Every row gives one point. Each copy is the shape, with its points in the same order, turned, moved and blurred by noise. Some copies are also mirrored. Which?

Shape, 9 rows:
[[ 0.74 -1.10 -0.96]
 [-2.51  0.38 -0.86]
 [-1.74  0.89  1.04]
 [ 0.99  2.60 -0.49]
 [ 2.27 -1.01  0.79]
 [ 2.04  0.69  1.78]
 [ 1.44 -1.61 -0.43]
 [ 0.15  3.44  1.04]
 [ 1.37  1.06  1.67]]
Copy 1 (9 x 3):
[[ 0.34  1.52  1.49]
 [ 1.39 -1.90  0.91]
 [ 1.09 -1.12 -1.39]
 [-2.14  0.02  0.00]
 [ 0.03  3.27 -0.26]
 [-0.69  2.16 -1.83]
 [ 0.48  2.70  1.09]
 [-2.00 -0.84 -2.15]
 [-0.77  1.40 -2.00]]
Copy 1 is: mirrored
Copy 2:
[[ 0.81 -0.80  2.33]
 [-1.78  1.12  0.15]
 [-0.03  0.70 -1.29]
 [-0.27 -2.64 -0.90]
 [ 2.86 -1.29  1.23]
 [ 2.50 -1.87 -0.48]
 [ 1.64 -0.86  2.20]
 [-0.21 -2.01 -2.40]
 [ 1.86 -1.22 -0.79]]
Copy 2 is: only turned
Copy 3:
[[ 0.28  0.46  1.15]
 [-2.53 -1.82  1.67]
 [-1.09 -2.94  0.05]
 [-1.65  0.24 -1.81]
 [ 2.15  0.04 -0.19]
 [ 0.98 -0.44 -2.01]
 [ 1.28  0.63  0.83]
 [-2.01 -1.33 -2.66]
 [ 0.92 -0.58 -1.63]]
Copy 3 is: mirrored
Copy 4, 9 rows:
[[-0.53 -1.00 -1.92]
 [ 1.50 -1.90  0.80]
 [ 1.27 -0.15  1.52]
 [-2.33 -0.64  1.48]
 [-1.48  1.35 -1.93]
 [-1.86  2.09 -0.01]
 [-0.72  0.10 -2.30]
 [-1.52  0.35  3.03]
 [-1.22  1.68  0.44]]
Copy 4 is: only turned

Shape:
[[ 0.10  0.09 -0.26 -1.56  2.50  0.82]
 [-0.55  2.06 -0.20  1.14 -2.61  0.90]
 [ 0.61  5.60 -0.85 -3.35 -2.89 -0.63]
 [ 0.12  1.13  1.80  1.54 -1.24 -0.02]
 [-2.86 -0.46  1.67  1.46  0.00 -0.66]
 [ 0.71 -0.20  0.95  0.76  0.99  0.73]
 [-0.20 -0.72  1.25 -0.18  1.24  0.11]
 [ 0.47 -0.18 -2.05  0.81  1.85 -4.25]
 [ 0.32 -0.75  1.03  1.51 -2.27 -0.41]
 [ 0.60 -0.97 -1.61  1.35  0.43 -0.67]
 [-0.63 -1.10  1.53 -0.42 -1.01 -0.25]
 [ 0.23 -0.90  1.01 -0.89  0.00 -2.33]]
Copy 1 (12 x 6):
[[-1.51 -0.19  0.10  0.68 -0.55  2.14]
 [ 2.97  1.22  0.64 -0.97  0.10 -1.23]
 [ 2.34  1.75 -4.97  0.34 -0.82 -2.24]
 [ 0.34  0.74  1.76 -1.80 -0.49 -1.46]
 [ 0.15 -2.09  2.07 -3.11  0.60 -0.16]
 [-0.88  0.29  2.02 -0.40 -1.01  0.91]
 [-1.70 -0.22  1.15 -1.07 -0.18  0.97]
 [-1.45 -3.37  1.03  2.74  0.82 -1.74]
 [ 0.12  0.88  2.23 -1.51  1.22 -1.57]
 [ 0.18 -0.76  2.36  1.64  1.11 -0.09]
 [-1.54  0.32  1.04 -2.12  1.62 -0.13]
 [-2.26 -0.84  0.36 -0.56  1.06 -0.89]]
Copy 1 is: only turned
Copy 2, 12 rows:
[[-1.10 -0.74 -0.47  0.69  0.88  1.93]
 [-0.85  2.32 -0.53  1.13  1.07 -3.35]
 [ 1.03  4.53 -4.64  4.12  1.70 -0.88]
 [ 0.55  0.03  0.41  1.23  0.06 -2.92]
 [ 0.89 -0.15  2.34 -0.52  1.89 -1.69]
 [-0.55 -1.77  0.27  0.52 -0.04 -0.94]
 [ 0.15 -0.72  0.97  0.37 -0.07  0.30]
 [ 1.77 -1.44 -2.68 -3.28  0.33  0.35]
 [ 0.56  1.07  1.11 -0.49 -1.33 -2.35]
 [-0.86 -0.37 -0.67 -1.85 -0.46 -0.68]
 [ 1.00  1.29  1.46  0.25 -0.64 -0.37]
 [ 2.10  0.10  0.21 -0.39 -0.54  0.44]]
Copy 2 is: only turned

Shape, 11 rows:
[[-1.52  0.48  1.29  0.46 -0.30 -0.17 -2.89 -1.85]
 [-0.09 -0.78  1.71  0.29  1.25  1.11 -1.84 -1.46]
 [ 1.42 -0.01 -0.87 -0.63 -1.68 -0.56 -1.81 -1.35]
 [ 2.10  1.16 -1.91  2.21  1.07  0.92  0.30  2.13]
 [ 1.50 -2.87 -1.93  0.87  0.63 -0.68  0.90 -1.56]
 [-1.15  1.50 -0.06 -1.97 -1.76  2.17  0.99 -0.07]
 [ 2.04 -1.29  0.38  2.19 -1.52 -0.72  1.42 -1.15]
 [-0.73 -1.44 -0.27 -0.74  0.47  0.91 -1.71  2.22]
 [-1.81  0.02 -2.05 -1.40 -2.00 -1.21 -0.47  0.07]
 [-1.30  0.86  1.56 -1.99  1.21 -1.18 -3.20  0.75]
 [ 2.32 -2.41 -2.53  2.09 -0.31 -1.26 -1.57  0.25]]
Copy 1, 11 rows:
[[-1.48  2.20  0.64 -1.12  2.08 -2.07 -1.27  0.02]
 [-0.47  1.26  0.51  0.55  3.26 -1.24 -0.15  0.91]
 [-1.58  0.71 -1.27 -1.02  0.65  1.35 -0.93 -0.10]
 [ 1.99 -3.80 -1.20 -0.26  0.90 -0.07 -0.92 -0.97]
 [ 1.12 -0.32 -1.00  0.28  0.90  2.07 -0.76  3.17]
 [ 0.24  0.77  2.71  0.04 -0.24  1.56 -0.20 -2.49]
 [-0.49 -1.07 -0.91  1.58 -1.22  0.11 -0.43  2.42]
 [ 0.83 -0.60  1.08 -2.38  2.28 -0.08  1.89  0.12]
 [ 0.47  1.75  0.52 -3.43 -1.05  1.19 -0.16 -0.64]
 [ 0.01  2.31 -1.03 -2.11  2.68 -1.89  1.85 -1.42]
 [-0.54 -1.79 -2.25 -2.00  0.98  1.13 -0.90  3.02]]
Copy 1 is: only turned
Copy 2, 11 rows:
[[ 0.79 -1.71 -1.89 -2.49 -0.27 -1.60 -0.26 -1.69]
 [ 1.91 -1.46 -1.14 -1.51  0.60 -2.73  0.03  0.17]
 [-0.38 -1.49 -3.03 -0.13  0.37  0.12  1.31 -1.24]
 [-1.06  0.24  1.31 -0.23  2.15  1.61  1.44  2.39]
 [ 0.69 -2.14 -0.20  1.46 -0.04 -0.64  3.95  0.33]
 [ 0.81 -2.25 -0.22  1.11  0.64  1.09 -3.09 -1.31]
 [ 1.98 -0.11 -0.25  0.34 -0.61  0.88  3.06 -1.08]
 [-0.03 -2.15 -0.57 -0.43 -1.10 -0.67 -0.86  2.84]
 [-1.75 -3.79 -1.13  0.34 -1.41  1.21 -0.30 -1.18]
 [-1.63 -0.75 -1.51 -2.08 -1.55 -2.74 -1.83  0.11]
 [-0.46 -1.72 -1.69 -0.59 -0.17  0.43  4.57  1.73]]
Copy 2 is: mirrored
